Each row of a before or after table is a point. One or more steps were done to the points. Then noise was added and the rows were shuffled. The steps act on columns, c1 being the first. Name the steps. A step turns or swaps two columns, mirrors them in a line or flattens them onto one, adds a multiple of one to another, or multiplies or shifts one. Angles are multiples of 10 degrees, from the lower column toward the higher: turns from -170 to 170, lines from 10 to 170 but not 90. Use the fewest steps. Two steps may share a column if one is a turn and the other turns, adds or multiplies; they go together, in the order done. Otherwise the lowest column goes first.

Before (10 x 3):
[[-25   6  -9]
 [  3 -23  -8]
 [ 13 -11  -5]
 [ 13 -26  17]
 [ 26 -12   0]
 [ 24  34   7]
 [ 21 -12  -4]
 [  4 -27  26]
 [ 27   5  -9]
 [ 25  -1  46]]
After:
[[ 12 -27  22]
 [ 25  -1  61]
 [  4 -27  32]
 [-25   7 -11]
 [ 23 -10  -6]
 [  4 -23 -11]
 [ 27 -12  -2]
 [ 13 -11  -7]
 [ 26   3 -12]
 [ 26  36  10]]
Steps: multiply c3 by 1.3

Before, 8 rows:
[[-44   0   9  14  39  27]
 [-39  19 -36  -4  -9 -34]
 [ -4  34 -57   1  -1 -20]
 [ -4  21   8  -6  36  22]
 [-12  -7 -49  26  52 -31]
 [-35 -20   5 -26  47 -14]
 [ 11  26  19   9 -22   5]
 [  0 -45  28 -41  -5  34]]
After (8 x 6):
[[ -5  20   7  -7 -14  40]
 [ -9 -10 -49  25 -61   7]
 [-39  18 -35  -5 -14 -32]
 [-43   2   7  15 -13  47]
 [-38 -20   3 -27 -46  18]
 [ -3  33 -57  -1 -13 -15]
 [  2 -44  27 -41  25  22]
 [ 11  23  19   7  19 -11]]
Steps: mirror c5 and c6 in the line at 70 degrees

Before, 13 rows:
[[  8 -10   6   3   1  20  -7   3   8]
 [  3   4  -6   6  27  11   7 -13  11]
 [ -6  18  -6   7   3  11  11  -7 -20]
 [-15   0  -4   5  -4   7  -3 -17  -6]
 [-14 -18  11 -13 -11   2   3  -4  -1]
 [-13   1  -9   9  12  13  -4   4   8]
 [  4 -11  -4   9   4   6   3   0 -18]
 [ -5   6   0  19 -10   2   8   0  34]
 [-14  14   1  12   2  18   0   4  -6]
 [-30   8   3  11  -6  -4   4  -4   1]
 [  6  13   1  28   8  -6   4  -6  -4]
 [-14   1   3  22   0  18   5  -3  11]
 [ -7   1   1  21   0 -11  -1   2   7]]
After, 13 rows:
[[  6  -6  -6   7  27  11   7 -12  11]
 [-59   2   3  11  -6  -4   4  -3   2]
 [-27  14   1  12   2  18   0   4  -6]
 [-10  -6   0  19 -10   2   8   0  34]
 [ 16   1   6   3   0  20  -7   3   9]
 [-12   2  -6   7   3  11  11  -7 -20]
 [ 12   7   1  28   8  -6   4  -6  -4]
 [-28 -22  11 -13 -11   2   3  -4  -2]
 [-26   7  -9   9  12  13  -4   4   9]
 [-30   5  -4   5  -4   7  -3 -17  -6]
 [  7 -16  -4   9   4   6   3   0 -18]
 [-28  -6   3  22   0  18   5  -3  11]
 [-13   3   1  21   0 -11  -1   2   6]]
Steps: multiply c1 by 2; add -1.5 times c7 to c2

Before, 13 rows:
[[ 22  21 -15 -17  -1 -56  24 -13 -26  20  19  28 -26   3]
 [  1  14   6 -14 -25  -8 -23 -30  -9 -33  -1   4  27 -23]
 [-24  -9  39  28  -4   9  29  21   0  -8 -38  25 -18  -4]
 [  6  34 -29  -1 -34  -6  21 -21 -10 -23  16  16  20   7]
 [  5   3  23  13  -6 -13  38   1  -4  15 -35 -25 -27  -3]
 [  4  28 -22 -18 -40  14 -14 -12 -47 -30  34   6  -1  -6]
 [-32 -16 -11  30  11  16  12  28   5 -28 -12  -9 -10 -12]
 [ -9  11  22  21 -10 -34   6  -7 -14  40   2  -5  -9  24]
 [  5  -7  -1  23 -27  15 -11 -38  -1 -29   5   9 -12  -4]
 [ 13 -13  38  17  -3  -6  44  25  27  41  -8  10 -12 -24]
 [ 12 -28  40  27  20   1  33  18  -4   2 -21  -6  -2  18]
 [  2  -6   0  60  10  23   9  34 -12 -10 -43   5  -4 -17]
 [ 18  28  25   1  13 -12  13  21  17  20 -17   5 -29  19]]
After, 13 rows:
[[ 17  29   9   2  19 -22   0  21   9   1 -17  21 -28   3]
 [-33 -15  -4  30   8  19   0  28   8  -4 -10 -29 -11   5]
 [  2  -7   2  59 -12  28  -1  34  15   7 -42  -9  -4   6]
 [  2  13   4 -14 -14  12   0 -31 -24   9   0 -31  26 -21]
 [ 13 -12  16  16  26  13   2  23  -8   3  -4  41 -13 -20]
 [  6  27  -8 -17 -54  15   2 -12 -31  13  35 -29  -2   6]
 [  5   2   9  11  -5  -6   2   3  -5 -26 -33  10 -28 -12]
 [ 11 -28  17  27   0 -13   2  20  21  -5 -22  -1  -2  10]
 [ 22  22  -5 -17 -27 -37  -2 -13   5  26  20  25 -26 -41]
 [  5  33 -10  -1 -16 -10  -2 -22 -31  19  16 -20  20   0]
 [-23  -8  16  29  -1  10   2  22  -4  24 -39  -3 -17   6]
 [ -7   9   8  22 -15 -40   0  -5  -8 -15   2  38  -8 -12]
 [  4  -8   0  20  -5  13   1 -36 -27  12   4 -27 -12   8]]
Steps: multiply c3 by 0.4; mirror c5 and c9 in the line at 40 degrees; turn c6 and c14 by 50 degrees; multiply c7 by 0; mirror c10 and c12 in the line at 50 degrees

Before (11 x 20):
[[-17  34   9  -5  20 -22  -1  40   1 -17  -4 -21  54   9  12  15  -1  50
   11  15]
 [ -9  14  -1 -19  22 -14 -10  15 -22  -7 -36 -11  27   0  32  45   5  23
    6   4]
 [ 24 -14  17  21 -11  12   9  -1   9  10  53   4  -1 -20 -26   3 -18  -5
  -26 -33]
 [-23  22  15 -22  31 -21   7  18  26  12 -23 -43  30  13  34  26  10   8
    1  32]
 [-17   7  -2   4   0 -32   6 -36  30 -36  23  19  38 -45  18  18  19  23
   20   8]
 [ 13  -2  32  20 -13  22  16   0 -16  15  40  -5 -36 -29 -14 -32  10  14
  -19   1]
 [ 11  15   8   2 -30  50  22  -9   7   0  29  -4 -13 -16 -15 -20 -12  -4
    4  -8]
 [ 18 -27  15 -27 -10  31  22   1  -2  14  55  -6  -5 -45 -21 -15  -8  20
   -7 -23]
 [  1  12  25 -24  -4  22  14   6   9 -19  28  10  -6 -16  -5   5   6  12
  -41  -7]
 [ -7  -2   9  -6  18 -23  42  23   3 -23 -20 -10  14  19   6  10 -10  28
    9  29]
 [  5  -4   9 -17 -16 -20  -8 -36   9 -13  14   7  54 -18 -19   9  26   8
   -4  25]]
After (11 x 20):
[[-23  23  15 -22   8  27 -30  18  26  13 -17 -43  30  13 -33  25  10   9
    1  32]
 [-18   8  -2   4  -6 -17  -3 -36  31 -37 -36  19  39 -45 -28  17  19 -12
   20   8]
 [ -7  -3   8  -8 -26  24 -36  23   2 -23 -19 -10  13  20 -20  11 -10 -22
   10  29]
 [ 18 -27  15 -27 -26 -62  -3   0  -3  13  21  -6  -4 -46   9 -15  -9 -27
   -8 -22]
 [  5  -3   8 -17  -1 -10  18 -37   9 -12 -22   7  53 -19  13   8  26 -17
   -4  27]
 [-16  33   9  -6  11   9 -17  41   1 -17 -22 -21  54   7 -36  15  -2 -37
   11  16]
 [ 14  -2  31  19 -20 -42   3   1 -18  14  15  -5 -36 -29   5 -31   9 -20
  -19   2]
 [ 24 -14  17  22 -14 -55   5  -3   9  10   3   4  -1 -20  24   5 -19  -8
  -25 -33]
 [ 11  14   8   3 -35 -37  16  -9   7  -1  44  -4 -12 -16  16 -20 -11  -4
    3  -8]
 [  2  12  25 -24 -15 -31  -3   5   8 -20  16  11  -7 -17  -3   6   6 -12
  -42  -7]
 [ -9  14   0 -19  19  38 -13  14 -22  -6  -7 -11  27   0 -40  45   5  -5
    6   4]]
Steps: mirror c5 and c7 in the line at 150 degrees; turn c6 and c11 by 100 degrees; turn c15 and c18 by 150 degrees

Before, 9 rows:
[[  5 -16  40  13   2   7   2  25 -49  -9 -11   4 -40 -11 -36   6 -11  -6
    4  -6   3  24   6  27 -34  13  12  -9 -18 -14  21 -16]
 [ 15  17  -3  20  12  25  -7 -27   9 -15 -60 -20   1  -4   8   6 -14  10
   20  17 -10   9  31 -11 -18 -50   1 -42 -19  12  -1   6]
 [ -3 -24   9  -9  24 -26  -2 -12  14  17  27  10  -4  14  29 -13  -1 -10
   -8   7   0 -35   6  12  18 -15   5  11 -13  -1 -29 -10]
 [ -9  -5  -3 -15  12 -10   3  -4  21   0  47  19  -2   3   6 -20   7  13
  -16  23   6  -8  -8  28  11 -25   0  20  -9   4 -23  12]
 [  3 -12  -9 -38   7 -28 -23 -17  -8  27  31   5 -14  -8  11 -19 -10   9
  -27  38  10 -15 -17   0  21  -6  11  13  -5   2 -28 -17]
 [ 24  -9  29  11 -17  -6   8  27 -33 -16 -16  18 -32 -22 -20   5   4   7
   -6 -15 -25  -4 -19  22 -19  12  15 -15  -3  -6  27 -12]
 [ 15  20 -18  31   5   8 -25 -38 -10 -50 -41 -16  11   9   2   8  -6  -9
   17   3 -10   4  27  -3 -27 -24  -9 -12 -11   7  -2   6]
 [ 31   2   1  15   0  21 -22 -10   5 -21 -25 -12  17  -4  -8  15 -11  -7
   39  12 -23   8  23  14 -15 -13 -18 -22 -22  20  -5  -4]
 [-21   6  -5  -4  25  -8  -2  -2   7  18  53 -11  -8 -24  25   4   9  -1
  -22  12 -11 -19 -10  21  21  -1   2  21 -12  -2 -29  -7]]
After, 9 rows:
[[ 22 -10   6  12 -16  -6   9  27 -32 -16 -15  17 -33  16 -17   5   5 -16
   -7 -13 -24  -4 -20  23 -21  13  16 -16  -2  10  42 -13]
 [ 15  17  -2  20  11  24  -9 -27  10 -15 -59 -21   3   1   7   8 -15 -10
   20  16  -9   9  32 -12 -18 -52   2 -43 -20  13  -3   6]
 [ 31   0   4  15   0  22 -21  -7   4 -21 -25 -11  16   9  -9  15 -11   4
   41  11 -24   7  25  14 -14 -13 -18 -21 -22  27  -5  -4]
 [  5 -16  18  15   1   5   1  27 -50  -8 -10   5 -41  11 -36   7 -11   0
    5  -4   3  24   6  28 -34  14  13 -10 -18  -1  44 -17]
 [-20   6  16  -4  25  -6  -1  -2   9  18  53 -10 -10  20  26   5   9 -11
  -22  12 -10 -18 -11  20  20  -3   1  19 -10  18 -24  -6]
 [ -3 -25  25 -10  25 -25  -2 -13  13  18  30  10  -5  -6  28 -13   0  18
   -7  10   1 -34   7  14  19 -15   5  11 -15  -8 -16 -10]
 [ -8  -4  13 -15  14 -11   3  -3  22   0  48  20  -3  -9   7 -19   8 -10
  -17  23   6  -8  -7  27  13 -22   1  20 -10  -6 -17  11]
 [  5 -10   9 -36   7 -29 -26 -17  -9  26  30   5 -14   3  11 -19 -10 -11
  -27  37  10 -16 -17   0  20  -6  12  12  -5   3 -27 -17]
 [ 14  21 -11  31   4   8 -24 -39 -10 -50 -42 -16  10  -3   1   9  -5  12
   19   3 -11   3  28  -4 -27 -25 -10 -12 -12   5 -15   5]]
Steps: turn c3 and c31 by 40 degrees; turn c14 and c18 by 150 degrees; add 1 times c14 to c30

Before:
[[-13  13  16 -10  -6 -22 -24  -8   8   1 -60  17   7   6  -3   8 -15  15
    7 -22  -3 -12 -24  22  16  12   8  -1   0  -7 -11 -13   9  25   2   8
   -6  32  24   6   3 -18  -2 -11  -7  14 -13  11  19   5  20  -2  -5  -6
    1   1  -9  23  12   5 -15 -28  -9  11]
 [ -1  26  -9 -12  -9 -11 -11   9   4 -18   8 -13  24   3 -14 -18  11  -8
   17  -3  26   5  -3  20   6 -19   7  10  21 -22   7 -17   2 -11  -5 -15
   10 -14   8   2  32 -12  23  25 -11  24 -12  14   6  25 -12 -26 -12   3
   -5  -3 -33 -11 -14 -32  -4   9  13   7]
 [-13 -18  19  -5  31  20 -10   6 -27  -7  -3 -14  19   7   4  -5   4  12
    8 -14 -33 -13  10   4  -5   0 -19  27  -8  17 -11  12  11 -19  24 -23
  -30  11  -1  -5  12  14   1  -3  19 -21 -25  -2  10  23   5   7  -3   5
  -13   2  15   9 -18  25 -13   5  -5  20]
 [  9  -8   2  -9  43  22   6  -6   7 -15  18 -26 -27   5   5  38  21   1
   19   4 -25   5   5 -32  18  -7  14   8  13   9   3  -9  25  -4   3  -6
   20   4 -21  15  -4  23 -28  18  -9 -19 -10  -1  27  31   8 -23  -2 -13
    1 -21 -16  -4  11 -14  -4 -22 -19 -15]
 [  0   0   2   4  19 -23   8   5 -21   5   5  -4 -13 -18   7  -6  24 -13
   36   4  10  -7  30  -7  26   3 -19  20 -14  38 -11  16  -4  23   5  -8
   -1 -10 -17 -17  -4  12 -19  19  13 -27  22 -20   1  35 -26  21   1   6
  -22 -20 -19  11  -9 -38  -2  -9  -3  16]
 [ -2  26 -26   9   0  37   7 -32   6  -1   6 -19 -41  26 -20  25   0   8
  -24  -6  -6  16  -9 -15  17   4  13 -12  -3   6  -7   0  -4  -1   7 -12
   12 -13  18 -18  17 -17  -8  13 -21   2  24   0 -13 -33   7  -5  11  30
  -10 -14  -6  23  -6 -18  25   0  -5 -22]
 [ -8  38  29 -31 -18 -51  -2  -5   1   0  -3  13  -4  28 -34   9  29 -18
   20   0  -9  20  -9 -34   3  17  32   6  21  24  -5 -19  -1  16   3  12
   23 -26  13 -37  39  -7   7   9 -26 -19  12  25   4 -20 -10   3   0 -21
   -2  -3  10   5 -11  41 -12 -11 -12  -3]
 [-15   1  18  12   8  -9  29  -6  -7  14 -10 -40  11  -3 -15   9  18   2
    6  34  -3   7  12 -19  12 -19   2 -21 -13   0  20  -5   4  12  11 -11
   21  -9  -5  -4  12   0 -27  11  23   1  21  -8  27 -20  -9  -9  -8  16
   -1   9 -14   5   2 -24   1   8   3  11]
 [ 15   5  43 -21  -7  -3  -2 -13   2   6   0 -36 -19   3 -14   9  -8  21
    2 -18  21  10   9 -25  18  19  10  -8  17 -17 -18   5   0  19   5   6
  -21  -8 -10 -10  -9   2   7  20  11  -4  11   0  -8   3   4   3   0 -12
   22  31 -13  14  -9   0   3 -26 -17   5]]
After, 9 rows:
[[  0   0   2   5  20 -22   8   6 -20   5   6  -4  37 -18   8  -6  24 -12
   13   3  11  -6  30 -37  26   3 -18  19 -15  38 -11  47  -4  23   5  -8
    0  -9 -17 -17  -5  12 -20  19  13 -27  23 -20   1  33 -26  22   1   5
  -22 -20 -20  11  -8 -12  -2  -9  -4  17]
 [-13 -17  18  -6  34  19 -12   8 -28  -7  -2 -15   9   7   4  -5   4  12
  -20 -13 -32 -13  10  23  -4   0 -20  26  -8  17 -10  42  12 -18  24 -23
  -30  10  -1  -5  13  14   1  -3  20 -22 -25  -2  10  23   6   7  -4   6
  -12   3  15   9 -18   9 -14   6  -6  20]
 [ 16   5  43 -21  -7  -3   0 -12   2   5   0 -37   1   3 -16   8  -9  22
   19 -17  21  10   9 -13  19  19  11  -7  17 -17 -19  36  -1  19   6   6
  -21  -7  -9 -10  -9   2   8  20  10  -4  11   1  -8   4   5   3   0 -13
   23  32 -12  14  -9  21   4 -26 -17   4]
 [ -3  25 -26   9   0  37   6 -32   7  -2   7 -19 -24  27 -20  26   1   9
   41  -4  -6  18 -10 -23  17   4  12 -12  -2   6  -7  30  -4  -2   7 -11
   13 -12  18 -19  17 -18  -8  12 -20   3  24  -1 -12 -33   6  -4  11  30
  -11 -14  -6  23  -6   4  26   0  -4 -22]
 [ -1  26  -9 -11  -9 -12 -12   8   5 -17   8 -13  17   3 -15 -17  11  -8
  -24  -4  26   3  -3 -18   6 -18   7  10  22 -21   7  13   2 -10  -6 -15
   11 -13   8   3  31 -12  22  25 -13  23 -12  14   6  25 -12 -25 -13   2
   -5  -4 -32 -12 -13 -33  -4   8  13   8]
 [-14   0  19  14   8  -9  29  -5  -8  12 -10 -42   6  -2 -14  10  17   2
  -10  34  -3   8  12 -31  12 -18   2 -22 -14   0  21  25   3  12  10 -11
   20  -8  -5  -4  13   0 -27  12  22   1  22  -8  27 -20  -9  -7  -9  16
   -1   9 -13   6   3   5   1   9   3  12]
 [-13  14  16 -11  -5 -22 -24  -7   8   2 -60  16   6   5  -4   9 -14  15
   -7 -22  -3 -11 -23  16  17  12   8  -1   0  -7 -11  17  10  24   3   8
   -5  32  25   6   1 -17  -2 -11  -7  14 -13  11  18   5  20  -3  -4  -7
    1   0 -10  22  12 -18 -16 -28  -9  10]
 [ -8  38  27 -32 -18 -50  -2  -5   1   0  -4  12  20  28 -35   8  28 -18
    3   1  -8  21  -9  18   2  17  32   7  21  25  -5  11  -1  16   4  12
   24 -25  13 -37  40  -8   7   9 -27 -19  11  25   4 -20 -10   4   0 -21
   -2  -3  10   5 -11  50 -10 -12 -12  -4]
 [  9  -8   1 -10  44  23   6  -5   7 -15  18 -26  18   5   6  38  21   1
   28   5 -24   4   6 -29  18  -8  14   8  12   9   5  21  25  -4   3  -6
   19   4 -21  16  -4  22 -29  19  -9 -19 -10  -2  26  32   8 -22  -3 -14
    1 -20 -17  -3  11  22  -3 -21 -20 -15]]
Steps: turn c13 and c19 by -90 degrees; turn c24 and c60 by -60 degrees; shift c32 by 30
